Rows are points. The points of each table are mixes of a few directions, plus a little noise. How many directions does each table use, and how many do they share? Where both have some left over, give the other angles between the two spaces (their principal angles), to ten degrees, smallest first.
In the rows, 128 means zero.

First:
[[123 151 128]
 [108 201 129]
 [134 104 128]
 [147  55 127]]
Second:
[[145  72 124]
 [122 136 135]
 [141 156  94]
 [166 116  70]
 [ 81 163 191]
 [112 125 155]]
Directions: first 1, second 2, shared 1

First:
[[123 120 180 142 170 158]
 [143  99 150 152 140 144]
 [152 123  63 124  74  94]
 [135 141 136 124 140 133]
 [145 173  94  99 113 108]
 [116  94 110 141 101 117]
 [102 190 125  87 140 121]
 [108  85 166 156 146 149]]
Second, 9 rows:
[[138 159 134 114 144 131]
 [111  83 119 148 105 122]
 [ 83   7 102 181  66 113]
 [122 111 124 136 119 125]
 [135 145 131 120 137 130]
 [144 170 137 110 150 134]
 [151 192 142 100 161 135]
 [139 159 134 114 144 132]
 [128 126 128 129 128 128]]
Directions: first 3, second 1, shared 1

First:
[[181 194 110  83 151 125 150  71]
 [108 103 135 145 119 129 119 149]
 [145 150 122 114 135 127 135 109]
 [107 102 135 146 119 129 119 151]
 [ 49  30 155 194  94 132  95 213]
 [ 92  83 141 159 112 130 113 167]
 [188 203 107  77 154 125 153  63]
 [137 139 125 121 132 128 132 118]
 [145 149 123 114 135 127 135 110]]
Second:
[[128 128 128 128 128 128 128 128]
 [ 62  45 151 184  99 131 100 199]
 [132 133 127 125 130 128 130 124]
 [160 168 117 101 142 127 142  94]
 [176 187 111  88 148 126 148  77]
 [146 150 122 113 136 127 135 109]
 [ 79  67 145 169 107 130 108 181]
 [ 85  74 143 165 109 130 110 174]
 [184 198 108  81 152 125 152  67]]
Directions: first 1, second 1, shared 1

First (8 x 11):
[[119 138 150 137 119 126 139 127 123 142 136]
 [119 140 152 138 118 125 140 126 123 143 136]
 [116 142 159 141 115 125 144 126 122 148 138]
 [156  96  58  99 157 135  93 133 143  84 103]
 [120 137 147 136 121 126 137 126 124 140 134]
 [ 79 183 249 178  79 116 188 119 102 204 171]
 [154  98  63 101 154 135  96 133 142  87 105]
 [161  91  47  94 161 136  88 133 145  77  99]]
Second (8 x 11):
[[139  66 167 103 138 106 140 142 146 141 116]
 [115 131 122 186 125 168  81 165 142 104 189]
 [179  37 155 114  98  99 168 161 142 147 128]
 [112 151 134 109 136 127 134 101 125 125  84]
 [168 101 128 138  56 135 179 131 133 114  71]
 [ 90 172 128 117 183 129  83 100 102 128 149]
 [104 183  86 147 137 141 124 136 154 132 154]
 [118 184 103 109 150 119 116  86  78 132 133]]
Directions: first 1, second 5, shared 0; angles 90

First (11 x 12):
[[177  51 130 167  59  92 100  93  78  95  79 155]
 [173  77 163 115 133 178 115  99  59  71 140 130]
 [142  63 104  78 126 145 100  89 150  95  95 152]
 [101 108 124 144 111 138  91 138 171 157  98 100]
 [139 183 165 191  88  68 137 174 104 143 145 111]
 [116 157  91 104 156 124 151 107 162 151 114 121]
 [104 158 146 160 152 158 142 148 110 160 152  96]
 [128 149  86  94 168 137 164  88 140 140 116 129]
 [131 159 117  99 117  88 117 140 186 128 113 121]
 [103 131 163 108 156 151 146 183  97  97 217 183]
 [ 93 172 118 148 145 123 148 149 150 173 138 111]]
Second (9 x 12):
[[145 125 115 134 126 138 146 124 140 127 141 118]
 [161 127 139 132 150 127 126 121 148 112 151 110]
 [ 92 132 192 105 167 109  52 111 136 109 105 166]
 [144 151 144 118 134  38 131 189  28 135 114  66]
 [132 147 194 107 176  48  72 160  69 110 114  97]
 [113 123 114 130 112 154 136 116 146 135 123 150]
 [ 99 121  81 136  81 170 164 118 140 153 118 155]
 [167 121  86 146 110 156 180 124 148 131 159 103]
 [ 98 110  90 140  96 208 147  86 197 141 127 186]]
Directions: first 6, second 3, shared 0; angles 40, 50, 70
